Every row gives one point. To make a cloud, some directions were put in groups of two or more. Within a group, all points are equally far from the middle, so they leave a hole (a ring in 2 directions, a hollow ball in 3). The other directions are filled evenly. Then the cloud was stretched, turned, moved and blurred a little. Count the holes, and give their numbers of directions, smallest first.

Cloud (19 x 3)
[[ 60   1   8]
 [ 32 -43 -16]
 [ -6 -24  13]
 [ 27 -47  -4]
 [ 43 -34 -23]
 [ -3  15  -5]
 [ 17  12  -4]
 [ 12   0  16]
 [ 55  -7  27]
 [ 37  -5  24]
 [-19  -5  12]
 [-17  11 -39]
 [-20 -23   8]
 [ 37 -13  28]
 [-12  14 -34]
 [ -2  17 -12]
 [ 31 -49   4]
 [ 41 -34 -23]
 [  5   7  10]]
Holes: 1 (2)

Cloud (22 x 3)
[[-26 -13  33]
 [-24 -12 -18]
 [ -1  -2 -21]
 [ 22 -20 -14]
 [ -1 -16  24]
 [ -7  -5  48]
 [-18  -3  19]
 [ -9 -14  -1]
 [ -4 -22  21]
 [  1 -19  60]
 [ -2 -20  31]
 [ 23  -4  21]
 [-11  17  32]
 [ 21   6   1]
 [ 10   0 -31]
 [  7  32 -12]
 [ 34  25  19]
 [-14 -15  -2]
 [ -3  25  34]
 [ 16 -20 -18]
 [ 25  28  12]
 [ 30 -12  -6]]
Holes: 0

Cloud (28 x 4)
[[-15  -3 -24 -16]
 [ 14 -17  27 -15]
 [ 17  30 -16  24]
 [-17 -13   6  60]
 [-12  -3 -25 -16]
 [ 39   9  17  40]
 [ 19 -48   7  19]
 [ 10 -36 -32  -2]
 [ -9 -33 -46  41]
 [ 39  17   2  34]
 [ -7 -39 -45  12]
 [ 23 -44 -21  13]
 [-26 -35 -14  49]
 [ 36  28  16  14]
 [ 21 -42 -18   5]
 [ 11 -23 -21 -15]
 [ 36 -23   2  47]
 [-14  18 -14  47]
 [-23  27  33  12]
 [ 34  27  26   8]
 [ 26  18  32  -9]
 [ 16  21  45  32]
 [  0  23 -22  40]
 [-19 -32 -38  46]
 [-38 -12  -4  -7]
 [-28  -5 -20 -12]
 [-38 -12   3  -6]
 [-12  24 -14  41]]
Holes: 2 (2, 2)

Cloud (51 x 6)
[[ -3 -21  -1   9 -43 -20]
 [  1  10  43  -5  23  16]
 [  4 -34 -25 -35 -34   2]
 [-15  -4  10 -18 -51  43]
 [-17  -7   5   4  18  14]
 [ 30   1  26  20 -23 -12]
 [ 25  -5  32 -32  21  -1]
 [ 22   3  44  16 -22  -7]
 [ 32  38 -10 -20   2  10]
 [ 26  -4 -14   3  13 -13]
 [ -7  -4 -20  -2 -60 -11]
 [  0  -2  22 -48   3   1]
 [ 25 -11  44   1 -20   8]
 [ -3 -34  -1   3 -37  -6]
 [  9  25  39  21  -1 -30]
 [  6   8  45 -14  20  -3]
 [ 11 -34 -18 -16 -27 -10]
 [  2  -9 -21 -20   2  55]
 [-15  -2 -19  -1 -60  -4]
 [-25  -5  -4 -29  -8  -1]
 [ 33  15   3 -30  -1  38]
 [ -8  18 -30 -14 -11 -14]
 [ 37  16  21  -3  28   2]
 [  9   8   0 -50  -4  33]
 [-17  18  27 -25 -30  12]
 [ 36  -1  -8 -18   0 -30]
 [ 19  22  24 -20   9 -30]
 [  3  14  47 -12   7 -17]
 [  3 -28  -5 -15  14  28]
 [ 32   0  29 -25  21  -6]
 [ 11  43  11 -20  -2  11]
 [ -9  11   6 -44  -6  23]
 [ 16 -22  14 -60  -7   9]
 [  1 -18 -27 -18 -32  52]
 [ -8  -1 -28   4 -56  22]
 [-10   1  52  -9  -5  -5]
 [ -3   7  56   2  -2  -4]
 [ 16   1  19  18 -34 -33]
 [-28   2   9  30 -13  26]
 [ -4 -28   9   0 -27  50]
 [ -7  21  27  -9 -39  30]
 [-20  -8 -19  -8 -60  20]
 [  8  29  28  39  -3 -21]
 [  9 -14 -18   2  15  14]
 [ 29  -9  32 -16 -35 -21]
 [ 34  26  15  -3  25  20]
 [  8  18  50  17  -9 -20]
 [ 33  19 -32   4  -7  18]
 [ 42  -7   4 -18 -10 -26]
 [ 41   3  15  12 -12   8]
 [ 19  22 -29 -20  -7 -22]]
Holes: 3 (2, 2, 2)

Cloud (81 x 8)
[[ 11 -40 -12  31  16  21 -18  30]
 [ 60  20 -10   6   3 -17 -12  17]
 [ 10 -15  13 -17   3 -53 -17  25]
 [ 39  25   0  35 -21  22  16  22]
 [ 13   6 -29 -40  -6  -1 -26  10]
 [ 46  30   0  26  10 -23 -19 -25]
 [ 29   6  -4   4 -24  21  37   5]
 [ 33   1 -45 -14 -13  15 -13  24]
 [  6  13   0 -11 -34 -34 -19  18]
 [ 11  20 -10  32   6 -37 -24  22]
 [-27   6 -20 -39  -9  11 -21   6]
 [ 21 -32  -6  17   2  -9   9  50]
 [ 27  14 -34  -4   5  40  -6   7]
 [-35 -19   2  37 -10  -6   6  -8]
 [ 37  17  -7  44 -12  -4 -18 -34]
 [ 14   5  -6  20  -8   5 -59  -6]
 [ 34  33 -18  22 -16 -11  18  13]
 [ 12  16  -2  18 -28   5  -8  47]
 [ 23 -11 -21  44 -29   2   5  25]
 [-22   5   0   2 -34 -23   5 -11]
 [ 16  13  12  54 -29  -1  -7 -15]
 [ 34  12 -14  -9  21  20  -8  33]
 [ 24  33  14  -7   3   1  28  10]
 [ 22  30  16  -2  17  10  22   4]
 [-26  18  -4 -19 -24  -2  16   4]
 [ -4 -31 -46  15   2  11 -13  16]
 [ -8  -3  22 -20  21 -15  35  10]
 [-28 -29  29  -3 -26  -9  14   3]
 [  9  -3  59   5  -2 -32  -1   9]
 [ -4   1  47  23  21  -2  -5  -4]
 [ -4  -4 -18  15 -35 -18   6  16]
 [  8  39 -12  17  -4   3  25  13]
 [  3 -19   0   0 -42  -6 -37  19]
 [ 19  10  19  46 -30   0  -2 -21]
 [ -9  10 -31 -31   3  -1 -30  20]
 [-29  16  -3   5  26 -11  -1  16]
 [ 21  21  25  58  19 -17   8   4]
 [  0  -5  18  -9 -39   8 -29  21]
 [-13 -35  32 -10 -27  -5   8   8]
 [  5  26  14 -29 -12  -8  18  17]
 [  9  14 -15  27 -15 -24 -43  19]
 [ 33  34  27  10  -7 -21  10 -14]
 [  5   2  28  -4  16 -36  33  -5]
 [-11 -11 -15   5 -30 -31 -21 -15]
 [ 15 -10  20   7 -37  24 -21  10]
 [ 40 -10  30  25  13 -45 -10 -11]
 [ 27  12  31  -4   1 -54   1   1]
 [ 12  17  21  -1  21 -28  35   1]
 [ 22 -30  -8  20  -1 -13  11  46]
 [ -8  10  17  11 -15  24 -28  28]
 [ 12  -1   7 -19 -32 -16 -40  18]
 [ -1 -11 -12 -15  35 -28   3  -8]
 [ -3 -12  12   5  11  -4  35  43]
 [ 10 -24 -13  47  31  -1 -14   2]
 [ 56  16  -5  47 -22   3 -20  10]
 [ -6  30 -18   3  25   7   8  14]
 [ 39  24   6  -6  -2  25  12  24]
 [ 11  22  29  37   7  13   1  27]
 [-16 -30 -26   9  23 -17 -14  18]
 [ 20 -24 -17 -25 -24  -1 -26  -5]
 [  5   2   1  -2  -7  -2 -60  -4]
 [ -5 -16 -22   7  21 -25  23 -10]
 [ 45  -7 -13 -10 -29   2   3   8]
 [ 18 -20  -5  18  25  12 -13  48]
 [ 47   3  40  11   1  -8 -14  21]
 [  0  -9 -46 -16   3  22   9 -10]
 [-15 -18  26  -6  20 -20  15 -27]
 [ 22   1 -48  35 -10  11 -22   8]
 [ 22 -21   0  -2  35  16   5  11]
 [  5  16  22  27 -16 -24 -17  39]
 [ 28  31  37  39  -7 -14  -5 -11]
 [ -2 -15  -2  31  -3  38  -7 -20]
 [ 18  -4 -53   5 -12  19 -20  24]
 [ -5 -15   9  37  26 -23 -42   2]
 [ 28 -29 -15  19  -4  46  -9   8]
 [-38 -39  -5 -18  14 -14 -18   1]
 [-15 -20 -32   8 -14  39 -19  27]
 [  6   5   0  17  34  21   1  31]
 [-24  -3   8 -25 -32   4  16   0]
 [ 10   8 -13  32  26   0 -40  18]
 [-21   5   3 -28 -28   5  18  -4]]
Holes: 3 (2, 3, 3)
